Each row is a point. The points of each table are mixes of a few directions, plus a little noise. Count the directions of each table, and those that both share. Where both have some left over, give the other angles between the two spaces (their principal angles), to ten degrees, smallest first.

First, 6 rows:
[[-14.4  21.0]
 [ -6.3   8.9]
 [ -2.0   2.9]
 [ 14.5 -21.3]
 [ 21.9 -32.0]
 [-13.8  20.3]]
Second, 4 rows:
[[ 14.3 -21.1]
 [ -9.8  14.1]
 [ 12.5 -18.7]
 [-17.2  25.1]]
Directions: first 1, second 1, shared 1

First:
[[ -5.6   0.3  -5.0   0.2]
 [-39.6   3.2 -37.0   1.5]
 [ 32.7   5.9  -1.3  -7.0]
 [-44.8  -6.9  -2.3   8.9]
 [  4.3  -7.2  29.5   4.4]
 [ 22.2   5.4  -6.7  -5.8]
 [ -3.5  -1.3   3.0   1.2]
 [ 34.5   0.5  19.7  -3.7]]
Second, 6 rows:
[[  2.6 -13.5  -7.8  -5.7]
 [-16.4  17.5 -36.6  22.9]
 [ 14.1  -5.3  24.8 -15.9]
 [-30.4   1.3  -2.8  25.9]
 [  6.7  -9.4  21.7 -10.6]
 [ 24.3   9.6   0.8 -16.9]]
Directions: first 2, second 3, shared 1; angles 30

First, 8 rows:
[[-26.8  29.8  -6.8   9.6 -19.1  10.9]
 [  9.2  -9.8   2.4  -3.2   6.2  -3.5]
 [-31.9  35.3  -8.3  11.1 -22.6  12.9]
 [ 44.9 -49.8  11.2 -16.1  31.7 -18.0]
 [ 23.5 -25.9   5.8  -8.4  16.6  -9.5]
 [-12.3  13.4  -2.9   4.5  -8.5   4.8]
 [  2.0  -2.2   0.4  -0.6   1.2  -0.8]
 [ -8.4   9.2  -2.0   2.9  -6.0   3.4]]
Second, 9 rows:
[[ 33.8  40.3 -40.1  -2.7  28.7 -17.6]
 [-11.7 -15.2  13.0  -1.1  -0.8  -7.7]
 [  2.0   0.6  15.2  -5.5  13.7 -10.1]
 [-37.0   1.7   2.1   9.0  -5.0  33.1]
 [  6.2 -12.9  13.6  -0.5 -19.7   8.7]
 [  3.2  -2.7  15.8  -3.6   1.1   0.8]
 [ 23.5  35.8 -22.6  -1.5  19.9   2.2]
 [ -7.8 -24.4 -13.2   7.2 -30.5  -0.5]
 [-12.6 -22.8  16.1  -0.8  -6.8  -9.4]]
Directions: first 1, second 4, shared 0; angles 40

First, 10 rows:
[[ 21.7  15.0  14.3  -2.1   4.4  -3.7   8.6  18.9   4.4]
 [ 41.7  14.1  30.6   8.6  17.1  -0.1  12.1  14.3  -8.0]
 [-37.1 -28.1 -21.5   0.5  -3.5   4.2 -17.3 -26.4   2.4]
 [ 32.4   4.4  29.2   3.5  20.5  -5.0   1.8  27.9  10.8]
 [ -0.2 -13.9   7.2  -0.2  14.1   3.1  -3.9 -14.7   7.8]
 [ 33.2  32.0  18.8 -11.1   3.2  -1.0  25.6   6.4   4.4]
 [-26.4 -18.7 -23.1  22.1 -15.3   6.2 -15.8 -15.0 -36.1]
 [ -0.3   7.3  -4.4   1.2  -9.8  -6.5  -3.3  27.7   0.2]
 [-33.0  -9.8 -22.9 -14.9  -9.8   2.7  -3.2 -27.7  13.9]
 [-32.3  -2.7 -28.3  -7.6 -21.0   0.2  -4.4 -11.3   0.2]]
Second:
[[-16.1  -2.3 -21.1  19.9 -22.0   3.9  -7.2  -3.9 -40.5]
 [-35.1 -14.8 -23.2 -10.8 -10.3  -1.5 -11.9  -9.2  16.2]
 [ -0.8  17.2  -7.2 -11.6 -10.5   3.6  16.4 -18.9  -2.0]
 [-27.7 -40.7 -10.6  18.6   4.0  -5.7 -38.4  24.9   2.3]
 [ 24.8   9.1  22.5  -8.7  17.3  -1.7  10.7   4.9  17.7]
 [ -3.7 -18.1   6.4   1.2  12.8  -4.6 -15.1  14.8  17.8]
 [ 42.3   5.1  34.7  14.2  23.2  -1.3   4.1  22.8  -6.5]
 [  0.4  25.5 -11.2 -10.9 -17.3   5.8  22.9 -25.7 -12.8]
 [ 16.4  18.6   9.8 -12.5   3.2   1.7  18.7  -9.9   8.0]]
Directions: first 4, second 3, shared 3

First, 10 rows:
[[  5.6  37.6 -38.9  -7.6 -28.5  39.3  35.1  -4.3  -6.2   9.4 -27.3 -22.7]
 [ -1.7  -9.2  17.5   4.0   5.3 -18.1 -10.7  -1.0  -1.2  -4.3   9.5   6.6]
 [ -4.1 -31.1  18.1   2.3  26.5 -17.3 -25.4   7.3   9.9  -4.2  17.5  16.5]
 [ -3.4 -12.4  48.8  12.3   2.3 -51.5 -21.3  -8.0 -10.1 -12.0  22.0  12.9]
 [ -1.4 -11.8   3.4  -0.1  10.6  -2.9  -8.5   3.7   5.0  -0.8   5.4   5.8]
 [  3.4  12.3 -45.6 -11.4  -2.9  48.0  20.4   7.1   9.1  11.2 -20.6 -12.2]
 [  0.2   6.8  13.1   4.4  -9.1 -14.7   0.9  -6.3  -8.1  -3.3   2.4  -0.9]
 [ -2.7 -12.4  34.2   8.3   5.2 -35.8 -17.5  -4.2  -5.2  -8.4  16.5  10.6]
 [  2.1   3.6 -39.4 -10.5   4.4  42.2  12.9   9.0  11.6   9.8 -15.4  -7.4]
 [  2.2  16.7 -11.1  -1.7 -14.0  10.8  14.0  -3.6  -4.8   2.9 -10.0  -9.2]]
Second (11 x 12):
[[ -7.7   9.3 -19.3  -9.4   6.4   2.2   3.5 -19.2   7.0 -16.1  -9.6 -10.0]
 [ 13.1 -20.5 -22.9   6.0  11.1  10.8   2.6 -33.5  25.0 -36.1 -32.4  -3.5]
 [ 18.0  -9.7  13.6  20.3 -16.9  -6.3   0.6  -2.6   8.0 -14.9 -12.3   8.8]
 [  9.2  -0.3   7.7  12.2 -13.0  -9.2   0.9  -8.0   6.2 -16.7  -9.7   3.4]
 [-39.2  22.4   2.8 -27.6  27.2 -44.0 -13.9 -37.3 -11.7 -20.2  21.9 -16.2]
 [ -6.2   3.9  17.1   2.5  -0.7 -28.9  -7.6 -15.2  -3.3 -16.2   6.2   0.4]
 [ -7.5   3.2   7.9 -10.4   2.9  17.7  -0.4  46.2 -21.9  54.4  29.2   4.6]
 [ 11.3 -36.3  -4.6   1.6  22.4  22.5  -4.7   9.6   4.3  15.8  -2.1   7.1]
 [ 19.9  -4.8 -11.3  13.7 -17.2  22.2  10.8   5.9  13.0  -5.1 -21.9   3.7]
 [-10.2  34.5  -7.3 -11.0 -19.7  17.5  11.9  35.8 -15.4  35.9  15.3  -4.6]
 [ -0.6  -1.8  16.4   1.9  -2.7  -4.3  -3.8  18.5 -10.9  19.2  15.3   5.9]]
Directions: first 2, second 4, shared 1; angles 30

First:
[[  3.3  -7.6   5.1 -12.8  -3.7  -4.7  -2.2 -12.2 -19.6  11.5  24.8  17.0
  -31.5  32.9  11.5   1.1 -17.2 -24.0]
 [ 11.9  -4.8  -4.6  -2.7  -0.3 -13.1  17.4  -3.2 -12.7 -11.4 -20.6  -0.1
   -0.9  -0.9   2.8   3.7  25.9   1.4]
 [  1.6   0.0  10.4  -0.9 -25.6  -6.4   4.6 -16.6 -13.3   0.1   5.2  19.9
  -22.0  24.6   8.3  10.6  -3.0 -14.5]
 [ 14.1  -3.3   6.7  25.0 -58.8  -2.3 -26.3 -29.1 -24.2 -24.4  16.4  43.6
  -22.3  33.8  -0.3  -4.4  39.0  25.2]
 [ -4.5  -7.7  -0.7  -5.7  18.4  -0.4  -1.7  13.4  17.0   9.5  -9.7  -9.7
   10.6 -14.9  -7.1  -0.3 -10.5 -20.2]
 [ 16.4 -23.5  -6.1 -15.2  11.7 -11.2 -11.3  -7.9 -29.5   6.0  25.6  18.3
  -32.7  33.1   7.1 -13.0   5.1 -20.4]
 [ -8.9  -6.1  -1.9   7.0  16.3   8.1 -18.7  20.9  33.5   5.6 -10.4 -12.2
   27.3 -29.7 -18.1  -6.9  -5.8  -5.7]
 [ -4.7   2.9  -2.2  -7.6  17.6   3.9   3.6   6.9   3.7   9.0   5.5 -11.8
    3.0  -4.9   1.7  -1.5 -16.1  -2.6]
 [ -9.0  19.4 -10.3   3.3  24.8  14.4   9.6  16.4  15.3  -2.1  -6.5 -34.2
   31.9 -33.9  -3.2  -5.4  -4.2  37.5]
 [-19.9  30.2   4.0   8.9  -0.1  11.9  24.4  11.6  30.0  -3.0 -29.6 -31.3
   37.3 -40.1  -2.9  16.5 -13.0  22.8]]
Second (8 x 18):
[[-13.2  33.8   4.1  -1.8  -4.1  15.6  34.6  -2.5  -4.8   1.6   3.1 -28.4
   14.6  -9.9  20.1  12.9 -18.8  45.4]
 [ 19.4 -13.9  -0.7  -0.6 -15.3 -16.8   5.9 -10.3 -14.0 -10.2 -19.7  15.9
   -7.5   6.1  -5.8   8.5  30.7   4.4]
 [  9.6 -37.3   7.3  -6.6   0.0   2.7 -29.9   6.5   1.5  20.6  21.6  14.0
   -4.0  11.3  -4.9  -8.9  -5.7  -8.5]
 [ -7.9   7.0   2.9  -6.4   1.2 -14.4  19.6  -6.4  -4.9  -4.2 -12.2   6.6
  -21.0  14.7  10.9   7.4  -7.5 -56.0]
 [ 11.9 -23.3 -10.1   4.1  15.5   5.6 -46.9  11.2  13.5   7.2  15.0   8.6
    8.6 -10.5 -29.2 -18.5   6.4  16.9]
 [ 24.7   2.2 -13.0   2.7  -8.7 -19.3   9.9 -13.0 -13.9 -21.6 -32.0  10.2
   -1.8  -8.0 -18.9  11.3  41.7  31.6]
 [-15.1  -1.6  -1.7  -4.8  26.2  12.7 -24.1  13.5  17.7  18.7  27.1  -6.1
   -1.0  -0.8  -4.4 -14.2 -36.7 -25.0]
 [-29.5  33.1  11.1  13.3 -15.0  13.8  30.9   1.1   4.8 -12.2  -3.1 -20.7
   12.3  -2.9  32.0   1.4  -9.9  -8.9]]
Directions: first 5, second 5, shared 3; angles 60, 60

First, 11 rows:
[[-43.3 -34.7 -20.8 -39.8  52.6   5.4 -55.1 -70.6 -36.6   4.0   0.9  15.1
  -18.6  -9.1  19.2  20.9  23.2 -10.6  -0.8  29.6  16.0 -10.8 -20.1   1.4]
 [-27.4 -30.2  -5.7 -33.7  29.4  26.3 -27.0 -57.1 -47.7  31.2  19.0  25.3
   -8.4   3.8   7.5  11.6  -4.9 -45.3  -8.3   9.6  -8.6   7.3 -21.9  -1.1]
 [ 12.7  -0.4  16.0   0.6 -20.2  27.1  25.3   5.0 -19.9  35.8  22.4  15.0
    9.8  14.8 -11.3  -7.8 -29.9 -44.8  -9.8 -19.8 -26.8  21.6  -5.2  -3.8]
 [  0.4   7.5  -7.2   7.1   3.8 -20.2  -7.1  10.7  20.7 -25.6 -16.1 -13.6
   -2.9  -8.9   5.2   1.3  16.8  33.2   7.3   7.8  15.4 -12.6   6.8   2.1]
 [  3.8  -2.0   6.2  -1.6  -7.6  13.0   9.7  -1.4 -11.0  17.6  11.2   7.9
    3.8   6.2  -4.8  -2.3 -13.9 -21.6  -4.4  -8.6 -11.4  10.0  -4.0  -1.6]
 [ 22.2  18.8  10.6  20.6 -26.7  -4.3  27.6  37.3  20.0  -3.3  -1.6  -9.0
    9.0   4.0  -9.1 -10.2 -11.0   7.9   1.1 -14.9  -6.6   5.4  10.7  -0.2]
 [  4.5  13.7  -6.6  13.2  -1.1 -26.3  -2.8  20.8  30.6 -33.5 -20.3 -18.9
   -1.7  -9.2   3.6   0.1  17.9  42.9   8.2   6.4  18.3 -14.7  11.3   2.8]
 [  2.1  10.9  -7.7  11.1   1.7 -24.2  -5.4  17.0  27.8 -32.2 -19.6 -17.8
   -2.3  -9.8   4.6   0.6  19.6  42.2   7.9   8.5  18.2 -14.8  10.0   2.6]
 [ 16.1  11.5   9.0  13.2 -20.4   2.6  22.0  24.3   8.6   3.7   3.3  -2.2
    7.3   5.3  -8.4  -8.0 -11.7  -2.9  -0.8 -12.7  -9.1   7.3   5.9  -0.9]
 [ 14.0  11.4   6.5  12.4 -16.8  -1.2  17.3  21.3  10.2  -0.5   0.1  -4.9
    5.9   3.4  -6.0  -6.3  -7.4   1.9   0.0  -9.1  -5.7   3.9   6.4  -0.2]
 [ -4.1  -3.3  -0.9  -3.9   5.0   1.3  -4.1  -7.0  -4.7   0.9   0.3   1.1
   -1.3  -0.2   2.3   1.5   2.1  -1.8  -0.5   2.2   1.2  -0.6  -1.3   1.0]]
Second (11 x 24):
[[-24.9  -6.7 -18.1 -28.5  24.7  -0.9 -26.6 -41.8  -9.1  -4.8  -7.9 -16.4
  -20.7 -21.9   8.6  -0.8  17.7  23.2   8.6  11.5  11.3 -20.1   4.8  25.6]
 [  4.8   1.3   3.6   6.5  -5.1   0.6   5.6   8.8   2.2   0.8   1.5   3.5
    4.1   4.4  -2.5   0.1  -4.1  -5.0  -1.7  -2.6  -2.5   4.3  -0.6  -6.1]
 [  7.2   1.1   4.7   8.2  -6.6   0.1   7.3  11.4   2.6   1.1   2.0   4.5
    5.5   5.4  -2.4   0.0  -5.1  -6.3  -1.9  -2.9  -2.7   5.3  -1.6  -6.7]
 [ -6.1  -1.5  -4.5  -6.9   6.6  -0.4  -7.4 -11.1  -1.8  -0.9  -1.9  -4.1
   -5.0  -6.3   2.1   0.1   4.4   6.6   2.3   3.0   2.9  -5.1   1.0   6.4]
 [  1.9   0.7   1.5   2.3  -2.3   0.4   2.7   4.5   0.9   0.2   0.4   2.1
    1.8   1.9  -0.6   0.2  -1.4  -2.8  -1.2  -1.4  -1.2   2.0  -0.5  -2.3]
 [ 34.4   8.8  24.4  39.5 -34.8   1.9  36.6  57.7  12.7   6.7  10.5  22.0
   28.6  30.6 -11.2   0.5 -24.1 -31.6 -12.3 -15.9 -14.8  27.1  -6.2 -35.2]
 [-42.8 -10.5 -30.6 -49.6  43.5  -2.0 -46.0 -73.0 -16.2  -8.3 -12.3 -27.8
  -35.5 -38.8  14.3  -0.5  30.3  39.0  14.5  20.5  19.1 -34.6   7.8  44.4]
 [-12.2  -3.2  -8.4 -13.5  12.1  -0.7 -12.7 -20.2  -4.1  -2.1  -3.5  -7.7
   -8.9 -11.2   4.0   0.0   8.4  10.5   3.9   5.2   5.4  -9.7   2.4  11.9]
 [ 26.9   6.7  18.8  30.7 -26.6   1.5  28.2  44.2   9.7   5.5   7.7  17.2
   21.7  23.9  -8.6   0.1 -19.0 -23.9  -9.7 -12.3 -11.6  20.7  -4.8 -26.7]
 [ 27.9   7.1  20.1  32.4 -28.0   1.3  29.9  47.1  10.4   5.2   8.6  17.9
   22.8  24.7  -9.4   0.8 -20.0 -25.8  -9.7 -12.9 -12.3  22.2  -5.2 -28.9]
 [-17.2  -4.4 -12.0 -20.0  17.4  -1.3 -18.4 -28.7  -5.9  -3.2  -5.5 -11.0
  -14.3 -15.2   5.4   0.2  12.6  15.3   6.0   7.9   7.2 -13.7   3.1  17.6]]
Directions: first 2, second 1, shared 0; angles 30

First (11 x 32):
[[ 16.4  19.9 -16.4  19.5   0.6   8.8   2.5  16.5  18.5   3.6 -11.3   3.2
    6.2 -10.2   9.1   1.1   3.3 -11.4   3.3  -2.9  -6.0  -6.5  -9.3   2.9
   -4.1  15.9  17.2   5.3  22.4   9.7   0.8  -0.2]
 [-10.8 -33.2   8.0  24.9  10.7 -16.9 -17.6  25.4 -18.3 -33.2   9.6  18.6
  -19.3  -8.1  22.8  37.6 -61.6  19.7  -1.0 -31.0 -32.4  46.2  -1.7  25.4
   26.9   0.6   4.2  -7.6  -5.3  28.6  -9.6 -14.0]
 [ 42.4  -7.2 -28.2 -11.1   0.3  19.0  14.5  20.1  16.5   2.8  14.7  32.4
    1.6  15.7  -4.0 -15.1  -6.6   4.4   9.2 -43.3  10.7  17.8   7.1 -12.9
  -20.4   9.3  25.7  -3.2  35.8   2.2 -24.1  -6.6]
 [ -0.8  -0.3   3.8  14.3   4.7 -10.4  -7.0  12.7  -6.2 -13.6   1.6  -1.9
   -6.7 -10.4   8.3  10.9 -14.5   1.6  -2.3  -7.1 -15.2  10.0  -2.1  12.6
   14.0   7.2   1.0  -4.6  -0.1  11.5  -6.3  -2.5]
 [-20.0 -14.8  41.4  22.7 -20.2   3.2  19.7 -18.4   7.2  -7.3   2.3 -22.4
   18.8  19.7 -29.1   2.0  36.6  26.3   4.5  52.9  21.6  -2.2  24.2  -0.7
  -10.3   2.8 -32.2  11.3 -64.7 -12.7  -2.4  -8.5]
 [-13.2  -2.7  -6.6 -46.9  17.2 -21.4 -23.5 -12.7 -36.7   1.7   9.9   0.4
  -24.6 -12.2  11.4  -5.1 -26.5 -13.7 -12.2 -29.3 -13.8  -0.4 -11.0   0.0
   21.2 -23.1  -3.8 -18.5  18.5  -5.3   5.8  12.5]
 [-25.5  -5.9  13.8   0.6  -3.2  -1.7  -3.9 -18.7  -4.9   5.1  -8.7 -10.0
    3.0   1.8  -1.4   8.0   2.0   2.7  -2.3  24.9   2.1  -7.4  -1.0   0.8
    1.3 -12.3 -14.0   6.4 -22.5  -5.3  18.2   0.8]
 [-12.8 -17.5  23.8  23.1 -19.2  16.3  19.9 -15.1  20.0   2.8  -4.8  -5.2
   21.2  23.0 -19.9   5.7  25.0  23.1   8.1  41.8  21.9   0.9  16.7  -4.8
  -21.3  -0.1 -16.6  18.0 -44.7  -7.9   5.9 -10.3]
 [  0.0  14.2 -19.3 -32.8   4.7   5.0  -5.3 -17.1  -0.6  24.2  -7.2   2.0
   -1.3  -2.3   3.5 -15.1   7.8 -19.9  -3.5  -4.6   7.6 -22.1 -12.6 -14.2
   -8.1 -15.0   6.5   0.9  24.6 -12.0  17.3  11.9]
 [ 37.6  46.6 -34.6   6.4  -1.0  18.4  10.1  15.5  31.0  20.3 -15.5  -0.9
   12.4 -12.6   3.9 -22.7  31.3 -30.3   3.8  -3.6   5.7 -30.6 -13.1 -10.7
  -16.8  22.2  28.6   5.7  47.0  -0.5  -0.7   8.4]
 [-11.3   2.1  14.3 -20.9   4.1 -19.8  -8.0 -10.7 -25.8  -6.0  10.8 -16.2
  -11.4  -6.5  -5.6  -7.4   3.7  -3.5  -8.4   1.0  -3.4  -5.1   3.6   2.1
   16.8  -6.6 -16.3 -13.2 -11.5  -8.1  -4.6   7.1]]
Second, 11 rows:
[[ -5.5 -37.4  20.9  22.8  -9.3   6.1  11.3   5.0   4.3 -17.5   9.9  12.0
    5.9  20.6  -9.5  17.3 -12.9  32.9   7.8   5.0   5.0  31.6  18.1   5.2
   -5.8   1.1  -8.5   5.6 -34.1   7.1 -10.8 -16.4]
 [-35.9  26.8  13.3  29.7  -7.5   2.3  -5.4 -21.3  15.2  17.9 -37.4 -32.9
   17.3 -16.0   6.8  12.9  26.1 -16.0  -2.3  64.3  -0.8 -39.1 -16.8   5.0
    0.4  -3.0 -13.2  21.6 -24.0  -2.6  41.6   7.2]
 [-12.2 -28.9   1.2 -24.1   0.4   4.0  -1.1 -17.0  -8.3   6.8   6.6  14.9
   -3.2  17.1  -3.5   1.7 -16.7  12.1   0.6  -9.0   8.0  12.6   3.9  -9.3
   -8.7 -22.3  -4.9   1.9  -7.3  -6.8   7.1  -3.1]
 [ 23.5  30.4 -12.3  17.2  -3.3   7.9   8.9  16.7  20.3   3.1  -7.4  -6.6
    9.1  -9.5  -0.3 -11.6  24.0 -14.0   3.1   4.2   2.3 -16.0  -3.2  -0.5
   -6.0  22.9  12.9   3.0  19.3   3.1  -8.2   3.2]
 [ 31.8 -15.1   0.6 -15.8  17.4 -31.7  -9.9  39.4 -39.5 -45.7  46.1  13.7
  -33.1  -8.7   1.6  -4.2 -38.9  11.7  -6.5 -71.1 -25.8  44.7  15.2  17.0
   35.3  16.8   4.1 -39.2  19.2  15.8 -58.3  -5.1]
 [-33.1 -18.9  15.9 -15.0   3.7 -12.0 -14.5 -20.7 -22.4  -0.1  -0.5  -4.9
   -9.5  -0.7   4.7  12.8 -19.4   4.7  -6.7   7.8  -5.8   4.0  -4.0   2.7
   11.7 -23.4 -16.4  -1.1 -20.5  -3.1  17.6   1.8]
 [ -0.1  -9.0  -9.7 -32.0   5.6   0.0  -5.3 -10.9 -11.4   9.7   6.5  10.9
   -8.3   5.8   1.1  -7.7 -10.9  -2.3  -2.9 -19.4   4.0   1.7  -2.8  -8.9
   -3.2 -16.0   1.9  -6.3  13.5  -7.1   3.2   4.6]
 [ 19.5  -8.6  -0.3  15.3  -5.8   8.6  12.8  15.4  13.3  -8.8   8.1  11.0
    5.8  10.9  -7.2  -1.0   2.9  12.7   7.6  -9.0   5.6  14.9  10.9   0.1
   -8.8  13.3   6.5   1.1  -1.9   4.7 -18.7  -8.6]
 [ 23.0  57.8 -29.2  10.7  -5.7  21.9  11.5   1.0  38.7  32.7 -30.3 -14.2
   22.1 -15.1   1.6 -23.0  50.5 -36.5   3.6  25.8  12.2 -50.8 -17.3 -12.6
  -22.4  18.4  20.7  15.5  35.9  -7.7  18.2  13.2]
 [ -8.0 -19.9   0.5 -12.8  -3.4   9.5   3.1 -13.9   1.8   9.0   1.7  12.8
    2.5  16.2  -4.6   1.5  -6.9  10.1   3.2  -1.4  11.1   6.8   3.3  -9.7
  -12.7 -15.4  -1.8   5.5  -6.6  -6.8   8.1  -3.4]
 [ -3.7  22.7   1.6   3.1   7.0 -16.8 -11.8   5.8 -12.1  -5.4  -4.2 -17.9
   -7.2 -21.9   8.9  -0.7   3.0 -16.6  -7.2   3.2 -15.7 -13.2  -9.6   9.9
   20.1   7.2  -1.9  -8.1   7.5   3.5   1.1   7.6]]
Directions: first 5, second 4, shared 4
